Each row of a before or after table is a point. One or more steps were done to the points. Then noise was added and the rows were shuffled. The steps act on columns, c1 being the first. What was done? A step turns or swaps two columns, mirrors them in a line or flattens them onto one, adds a multiple of one to another, or multiplies or shifts one. Angles are multiples of 10 degrees, from the lower column toward the higher: turns from -170 to 170, lines from 10 to 170 but not 90. Use the fewest steps. Two steps may share a column if one is a turn and the other turns, adds or multiplies; they go together, in the order done. Otherwise the lowest column goes first.
In the rows, zero is written as 128.

Before:
[[171 114]
 [142 159]
 [186  83]
 [176  96]
 [171 106]
 [104 122]
 [152 103]
 [144 169]
 [106 164]
 [154 152]
 [130 102]
 [133  99]
 [115 145]]
After (13 x 2):
[[102 130]
 [145 115]
 [164 104]
 [122 104]
 [ 98 133]
 [103 152]
 [ 84 185]
 [152 155]
 [115 170]
 [107 170]
 [ 96 175]
 [168 144]
 [159 142]]
Steps: swap c1 and c2

Before (10 x 6):
[[ 77  91 107 136 122 156]
 [168 142 107 111  94  81]
 [161 143 132  79  99 132]
 [155 190 142  72  61  72]
 [ 76 108 130 139 153 133]
 [137 118 146 122  73 110]
 [ 74 108  74 125 104 145]
 [101 113 141 143 121 148]
 [153 175 124 119  70 115]
 [112 132 127 153 132 151]]
After, 10 rows:
[[112 126 150 139 134 127]
 [161 160 132 108 132 131]
 [102 129 148 133 111 140]
 [169 164  81 122 129 108]
 [ 76  98 133 133 117 130]
 [138 176 111 126 100 146]
 [155 212  72 106 163 142]
 [ 77 121 156 131  90 107]
 [153 198 114 123 151 123]
 [ 76 144 145 126 101  75]]
Steps: turn c2 and c5 by 70 degrees; swap c3 and c6; multiply c4 by 0.4

Before, 10 rows:
[[131 142 119 109 103  93 123  89 161 170 135 179]
 [177 165 166 127 125 174 143 151  88 133 100 131]
 [187 126 108 161 164 141 174 127 111 133 143  98]
 [127 163 133 103 158 110 113  85 137 152  79 116]
 [124 107 163 107  65 129 114  97 153  98 129 100]
 [111 116 125 115 102 168 128 120 160 156 152 115]
 [138 121 151 146 159 107  77 161  72  76 113 119]
 [163 134 193 168 171 128  89 117 103 144 122 163]
 [129 134 183 152 174  98 136 158 121  95 132 164]
 [111 113 111  77  76 161 132  60 172  76 126 153]]
After, 10 rows:
[[179 184 136 132 140  96 120 113 145 144 139 163]
 [162 130 185 148  86 122 182 109 170 120 142 139]
 [125 122 173 111 172 146 111 186  99 100 126 112]
 [126 101 152 170 134 109 117 176 164 128 130  77]
 [120 151 148  85 143 150  82 210 135  91 119  79]
 [124 102 186  91 101 116 144  74 164 135 129 121]
 [ 96 165 148 157 147 148 116 150 109 141 134 103]
 [169 136  82 113  99 127 126 112 103 184 179 157]
 [145 101 113  96 117 132 171  90 143  78 127 185]
 [156 116 132 157  87  91 112 146 119 109  90 125]]
Steps: turn c1 and c11 by 40 degrees; turn c2 and c6 by -80 degrees; turn c9 and c12 by -110 degrees; add -0.7 times c12 to c3; turn c4 and c7 by 120 degrees; turn c4 and c10 by -70 degrees; turn c5 and c8 by -150 degrees

Before:
[[115 175 107  98 120 162 100 106  92 130 107 121 145 138 115 160 130  98
  134 201  60 128 146 105]
 [ 85 134 119  99  89 131 141 180 118  82 143 130 162 140 140 157 117 143
  139 124 120 118 136 142]
 [155 135 109 111 121 165  99 191 169  85 125 124  52 118 143 126 135 145
  130 131 139 121 124 167]
 [122 153  78 132 113  78  96 110  96 138  86 119 145  81 164  64 160 118
  135 157  79 146  47 163]
 [154 133  86 150 111 171 147 111 145  94 116 138 165 155 121 124 156 131
  105 155 140 146 126 155]
 [138 133 195 200 111 172  86  99 100 145  47 123  74 150 116 143 149 119
   83 144 135 120 145 154]
 [119 139 114 157 124 133  94 137 111 145 123 131 123 127 123 153 144 142
  104 126 140 148  89 155]
 [152 162 109 114 117 137  92 111 102 126 145 120 161 154 116  76 140 132
  130 124 130 121 136 120]
 [151 131  65 102 126 163  72  98  85 123 143 144 108 155 118  47 117  84
  139 172 106 132 141 147]]
After (9 x 24):
[[ 63 108 136 107 116  81 140 190 170  82 129 127 174 169 137 136 136 148
  127 125 145 122 123 164]
 [187 113 136  99  89 130 112 183 120  83 148 130 128 140 138 136 113 145
  143 128 114 158 131 143]
 [132 100 142 154 123 108 155 141 115 149 120 133 140 151 120 102 138 138
  109 112 144 152  91 157]
 [147  31 113  97 119  82 129 106  90 129 108 118 118 180 118 120 127  98
  135 149  25 156 170 101]
 [148  65 158 137 115 158 184 109 101 135  85 119 114  51 163 125 158 122
  134 111  50  62  66 160]
 [ 81 140  61 197 103  67 141 102 104 147  45 119 165 215 113 134 150 115
   80 130 139 142 149 149]
 [134 109 167 155 111 100  87 111 143  98 115 138  87 182 126 108 154 132
  103 135 146 118 136 153]
 [ 98  99 181 103 121  69 161 100  89 125 143 148 133 212 119 135 117  82
  140 142  96  44 158 145]
 [132  53 115 117 120 102 151 115 105 125 150 122  85 180 120 144 135 131
  130 138 131  82 134 122]]
Steps: turn c1 and c13 by -140 degrees; multiply c2 by 2; turn c2 and c3 by -160 degrees; turn c6 and c7 by -150 degrees; add -1 times c6 to c14; turn c16 and c22 by 100 degrees; flatten c20 and c23 onto the line at 70 degrees; multiply c21 by 1.6

Before (12 x 64):
[[167 145  90 127 160 129 107 151 180 111  93 166 175 136 137 114 127  76
  145 140 113 117  94 129 151 164 131 123 138 112 126 161 166 139 166 137
  174 151 129 131 141  91 116 178 130  98 148 153 144 118 161 135 143 100
  119  79  94 126 123 157 126 130  74 128]
 [ 97 170 129 158 129 169 165  82  88 158 157  85 159  40 137  92 160 135
  110  81 168 121 110 139  96 113 129 141  65 131 167 186 144  98 102  77
  122 129 167 113  94 103 111  88 144 149 125 127 116 166  93  92 135  77
  108 187 109  93 141 118 122 101 117 146]
 [167  67  69 107 164 136 107 144 129 132 101 134 153  75 141 156 105  80
  122  93 103 109 145 101 123 149 156 157 125 133 100 110  98 142 181 117
  183 114 166 158 124 104 178 146 113 115 132 142 107 105 161 140 128 125
  118  95 112 123 118 101  82 106 114 127]
 [105 169 125 169  90 171 152 144 159 144 147  96 159 140 131  78 143 108
  154  58 170 130 138 151 152 142  78  91 133 165 145 144 184 119  64  93
   80 147 150  80 149 138  96 106 157 122 100 163 168 170 108  76  64 191
  167 147  66 124 185 158 155  80  51 134]
 [125 183 112 146 113 184 165 106 118 179 142 127 161  92  76  89 138 153
   92  89 175 141  98 147  90  88 119 134  91  83 179 180 149  50 120  26
   90 145 157  94 132 118  93  81 117 129  87 170 171 161 104  53 138 116
  149 161 156  85 127 141 134  64  81 155]
 [149 122 103  99 146 135  97 133 120 142  86 118 137 121 176 173  61  83
  112 101  90  92 167  95  84 127 116 183  78 147  95 113 121 128 105 102
  173 116 134 158  85  95 169 163  92 122 136  88  98 110 136 164 177  91
   95  87  93 112 134  98  73  94 100 128]
 [132 140 110 108 143 115 100 112 113 117  80 111 124 115 108 155  84  97
  135  97 105  83 170 149 104 131 179 162  99 187 100 112 112 138 138  97
  173 143 171 162 114 100 139 128  93 142 121  77  68 128  90 120 156 109
  107 101 119 117 179  92  78 116 114 114]
 [112 163 141 147  91 173 149 138 130 126 153  93 184 166 106 100 150 101
  197  82 145 151 140 154 186 141  97 103 156 128 165 136 147  96  87 109
  119 125  94  89 163 158 101 129 162 105 141 142 154 159 160  58 118 170
  155 159  86  87 158 181 128  84  99 153]
 [179 112  61  86 164 108 110 159 141 109  88 141 144 134 157 152  74  81
  142 129 134 141 119 138 107 165 141 128 124 127 138 120 119 136 164 113
  156 128 108 116 117 122 130 153 136 104 177 118 113 103 120 137 105 142
   97  66  71 127  94 146 111 138 118 132]
 [136 121  88  94 145 134  91 146 127  89 114 174 160 126 164 131 119  81
  154 132 153 144 141 121 136 165 130 111 150 105 150  94 179 107 140 122
  176 121 136  90 154  89  90 154 133  80 156 147 149 156 165 104 125 126
  162  94  87 174 101 145 116 123  88 146]
 [155 131  93 101 151 119 132 171 125 117  79 103 190 111 144 102 137  53
  174 133 129 123 128 132 144 127 138 138 162 135 122 110 182 105 116 123
  120 116 118 132 126 141  92 168 150  67 142 159 136 144 141 126 115 122
  148  81 109 137  81 124 138 125 113 142]
 [162 110  99 114 152 121 128 134  93 121  79 114 101 128 165 134  63  69
  143 128  68  78 161 131 128 113 124 153 103 149  77 102  82 130 128 149
  169 105 172 150 119  92 137 133  84 104 154 122 113 104 115 154 129  95
   72 109 109 144 121  99  50 169 118 136]]
After:
[[167 144 102 127 133 129 107 149 181 111  92 166 175 138 137 113 126  75
  145 139 112 118  93 128 151 163 131 160 139 124 106 161 166 138 165 137
  174 151 128 129 130  90 110 178 129  98 139 117 145 118 160 135 144  99
  118  79  95 112 122 157 125 134  74 127]
 [161 111 100 114 103 122 129 133  93 121  79 114 101 128 166 134  62  70
  142 129  67  78 161 132 128 113 124 152 103 139  57 101  81 130 128 149
  169 105 171 150 141  93 149 133  83 104 157 118 114 103 116 155 130  96
   72 108 109 119 121  98  51 160 118 135]
 [178 112  66  86 128 109 110 161 141 109  88 141 144 135 156 152  74  83
  142 129 134 141 119 138 106 165 140 163 123 127 118 119 119 136 164 113
  157 127 108 116 128 122 129 152 135 103 158 104 113 103 120 139 105 143
   97  66  70  90  93 145 112 132 117 132]
 [150 122  94 100  74 135  97 134 122 142  86 118 137 121 176 172  61  81
  112 101  90  93 167  94  83 127 116 147  77 117  75 113 121 128 106 102
  172 116 134 157 113  95 172 163  93 121 121 115  98 110 135 163 177  91
   94  87  94 111 133  98  72  84 100 127]
 [167  67  80 108  99 136 107 145 128 130 100 136 153  75 141 155 105  81
  121  94 103 108 145 100 123 148 157 163 125 100  80 109  98 143 182 118
  183 114 165 158 120 105 169 146 113 115 127 110 108 105 161 139 127 125
  118  96 112 121 118 101  82 107 115 127]
 [135 121  99  94 145 134  91 147 126  88 114 173 161 126 164 131 118  82
  154 133 154 144 141 122 136 163 130 146 149 135 129  95 180 105 140 123
  177 121 135  91 129  89  83 156 132  79 181 117 148 156 164 105 125 126
  161  93  88 137 103 145 117 133  88 145]
 [126 184 127 146 124 184 164 106 118 180 142 126 161  90  76  88 138 152
   92  90 174 141  98 146  90  89 118 112  90 115 158 181 149  49 119  25
   90 144 156  94 108 117  72  82 118 129  68 127 170 162 103  53 136 116
  150 160 156 132 126 142 134  73  81 155]
 [131 140  96 108  94 115 100 112 112 117  80 110 124 115 108 155  83  97
  135  98 105  84 171 149 103 132 179 142  98 167  80 113 112 138 138  97
  172 144 171 161 123 100 174 127  93 144 114 116  68 129  89 122 156 109
  108 101 119 127 178  92  77 113 113 115]
 [112 163 143 146 153 174 148 137 130 127 154  93 183 167 106 100 150 102
  197  82 145 151 139 154 186 141  97  91 155 144 144 137 148  96  87 109
  120 124  95  89 118 158 108 129 162 105 104 135 154 159 160  58 119 170
  155 159  85  90 158 181 128 101  98 153]
 [ 96 171 127 159 115 169 165  80  87 159 157  85 160  40 137  91 161 135
  111  82 167 120 110 139  95 113 129 130  65 141 148 186 143  98 104  78
  122 129 166 114 115 104 118  89 145 149 100 128 116 167  93  93 135  77
  108 188 109 108 141 118 121  94 116 146]
 [106 168 137 170 165 170 153 145 159 144 147  95 160 139 131  79 141 109
  154  58 170 130 137 150 152 144  77  90 134 177 125 145 184 118  62  93
   79 147 150  81 115 138 127 106 157 122 106 132 168 171 109  77  64 191
  167 148  66 147 184 158 156  92  51 134]
 [155 131 106 100 118 120 132 172 125 117  78 104 189 112 145 101 136  53
  174 133 129 123 127 132 145 128 139 150 161 157 103 110 182 103 117 124
  120 116 118 132 128 141 105 166 150  66 145 120 136 144 141 127 115 122
  148  80 108 123  81 125 139 125 112 142]]
Steps: flatten c3 and c48 onto the line at 20 degrees; turn c5 and c28 by 90 degrees; turn c30 and c43 by 40 degrees; shift c31 by -20; flatten c41 and c62 onto the line at 70 degrees; turn c47 and c58 by -50 degrees
